Rows are points. The last column is the point's height on a tilted bowl or saddle (a function of degree 2), plus a little noise. Along how many of its main directions does it bend up, bend down or stay straight?
In the rows, zero is written as 128.

Points, 17 rows:
[[128 180 114 145]
 [122 188  69 135]
 [109 131  96  98]
 [182  62 120  85]
 [ 78 136 207 172]
 [121 102  57  90]
 [215 125 120 105]
 [197 161 122 143]
 [129 112  94 104]
 [ 24 144  92   7]
 [117 119  79  96]
 [136 126 162 131]
 [132 140 134 128]
 [131  61 142 104]
 [201 144  45 164]
 [152  94 155 108]
 [121 185 182 180]]
Directions: 2 up, 1 down, 0 straight

Points (23 x 5):
[[150 143 135 175  83]
 [126 129 149 124 108]
 [133 145 135 136 104]
 [137 120 129 144 113]
 [150 109 104 109 122]
 [198 126 118 115  98]
 [ 79 123 120 139  99]
 [212 128 176 157  38]
 [124 131 149  94 106]
 [122 132 164 162  87]
 [132 129 113 109 118]
 [160 181 100 136  72]
 [152   7 137 151  53]
 [155 106  80 174  93]
 [ 57 116  99 159  73]
 [113  90  77 140 109]
 [ 95 107  90 141 105]
 [148 192 142 145  58]
 [111  84 105 148 110]
 [131 113 116 154 112]
 [ 61 133 121 127  84]
 [148 167 139 164  72]
 [123 139 148  77  98]]
Directions: 0 up, 4 down, 0 straight

Points, 44 rows:
[[148 116 160 151 167 144 122]
 [ 93 104 143 185  74 157  80]
 [128 168 182 137  87 141  93]
 [185 131 117 139 132 157 125]
 [125 179 142 143 108 169  90]
 [195 104  85  75 141 161 113]
 [ 67  95 113  99 108  64  79]
 [138 144 102  77 162 132 116]
 [ 73 162 114 121 102 176  72]
 [107  77 157 187 182 129  80]
 [135 133 125 172 155  82  95]
 [105 122 121 156 196 120  91]
 [161 185  80 118 138 146  80]
 [138 102 183 124  88 136 127]
 [ 58  80  70 198 143 150  42]
 [ 81 198 145 148  77 152  41]
 [110 132 120 105  99 126 115]
 [143  68 120 190 115 144 106]
 [118 111 146  82 137 187 128]
 [215   7 125  76  71 117  68]
 [ 71 135 107 115 192 152  82]
 [ 89 127 161  94 177 162 104]
 [ 78 121  77 119 152 124  92]
 [150 117 135 105 102 171 133]
 [ 73 114 162 159 122 126  87]
 [146 119 127 105 110 123 134]
 [173 140 196 107 113 123 125]
 [ 92 100 126 172 146 153  98]
 [175 104  63  99 130 166 102]
 [125 127 172  57 132 155 125]
 [171 181 106 152 138 115  87]
 [105 162  91 231 107 118  21]
 [133 106 158 177 148  62  90]
 [ 53 125 130  62 126 133  85]
 [152 127 129 124 139 107 131]
 [139 122 115 141  47 181  87]
 [109 165 100  98 142 127  98]
 [142 161  56  62 158 146  73]
 [110  66 103 168 125 152 107]
 [194 102 149 184 175 186  94]
 [142  70 145  97  92 120 132]
 [148 113  89  92  64 168  91]
 [ 87 114  81 108 185 185  88]
 [111 182 171 146 174 216  45]]
Directions: 0 up, 6 down, 0 straight

Points, 75 rows:
[[186  85 103 108  64  84 127  72 132]
 [160 162 115 106 125 145  39  99 119]
 [129 159 166  57  86 117 195  93 147]
 [144  67  99 183 161 216 125 102 110]
 [124 109  99 141 105 169 137 225 130]
 [107 137 142 170 145 216  76 146  84]
 [ 92 178 111 102  64 112 195 131 115]
 [163 129 103 147 112 169 165  98 137]
 [241 156 145  91  35  97 104 154 119]
 [ 99  99  99 135 195 153 164 172  95]
 [ 59 135  95 164  83 196 141 125  98]
 [ 65 105 136  65  80 164  74 124  94]
 [121 104 116 206 190 113 164 184  38]
 [117 141 147  81  73  64 209 123 148]
 [155 166  89  88  69 179 172 150 151]
 [ 95 169  16 134 197  97 153 114  30]
 [128 119 160 161  44 115 151 124 146]
 [176 127  10 125 150 131 138 162 117]
 [126 107 186 155 111 155 113 138 141]
 [156  59 123 128 126 205 169  93 167]
 [125 149  55 127  51 146 106 171 120]
 [ 43 142 167 169 177 167 168 171  61]
 [139 190 178 130 149 124 176 119 114]
 [189  52 153 110  96 117 140 163 148]
 [113 174  52 154  90 106 106 197  93]
 [140  69 106 115 156 101 140  98 114]
 [ 55 159  54  65 102  83 122  95  72]
 [ 73  92 100  64 132 111  85 153  90]
 [142 183 102 188  48  82   7 138 169]
 [114 109 120 165 138 185 194 118 134]
 [130 103 135 181 161  96 139 151  89]
 [104  83 101 148  75 137  99 156 120]
 [179 115 119  51 136  92  74 159 103]
 [159  79 141 196 197  78 108  95  69]
 [175  91 136 113 102  29  69 145 132]
 [106  76 146  44 129 114 183 115 194]
 [110 135  99 162 136 117 207 163 115]
 [138 105  74 126  82 110 105 138 114]
 [171 126 106 124 133 120  99 180 122]
 [ 84 149  90 122 141  66 114 104  88]
 [164  78  94 111 191 136 129 155  83]
 [ 82 110 147  98  97  65  69  75 160]
 [124  86 120 136  75 174 139 111 161]
 [145 167 111 121  52 177 179 171 145]
 [ 77 179 154 147 110 129 126 137 111]
 [ 37 147 140 136  42 146 156 146  87]
 [147  89  84 120 136 121  85 147  97]
 [124  98 120 145 128 161 137 101 128]
 [104 140 158 103  83 116 138 127 143]
 [112 136  97  82 183 133 156 169 135]
 [166 101  48 140  76 106  73  66  95]
 [157 122  82  79 113 165 117 140 126]
 [117 151 146 160  82 221 161 208 123]
 [ 94 148  76 143 157 108 162 150  94]
 [ 68 118 117 168 149  70 105 168  63]
 [ 90 144 184  76 108  90  70 132 172]
 [110 138 169 172 120  39 146 131 123]
 [237 142 112 130  79 124 178  68 105]
 [165 184 103  84 144 153  79  80  89]
 [ 87 111 107  88 189 100 166 219 126]
 [128  79 173 128  83  54 103  92 193]
 [ 46 150 211 165 177 149 167 111  93]
 [126  94 185 173 135 130 121 149 128]
 [120 145 115 109  89 125 102 175 120]
 [148 147 113 120 131 178 140 140 129]
 [132 184  85 162 176 158 143 146  91]
 [ 44 127  72 109 142  41 103  70  58]
 [107  98  78 166 156 139 165 116  96]
 [112 113 141 183 188 125 169 102  73]
 [206 182  81 184 109  89 110 140 121]
 [133 111 157 133 163 131 111 150 113]
 [129  85 132 215  75 204 106 154 172]
 [141  21 133  77  41 151 231 115 249]
 [ 98 146  51  96 129 147 122 213 121]
 [157  95 144 157 177 136 148 146  98]]
Directions: 3 up, 5 down, 0 straight
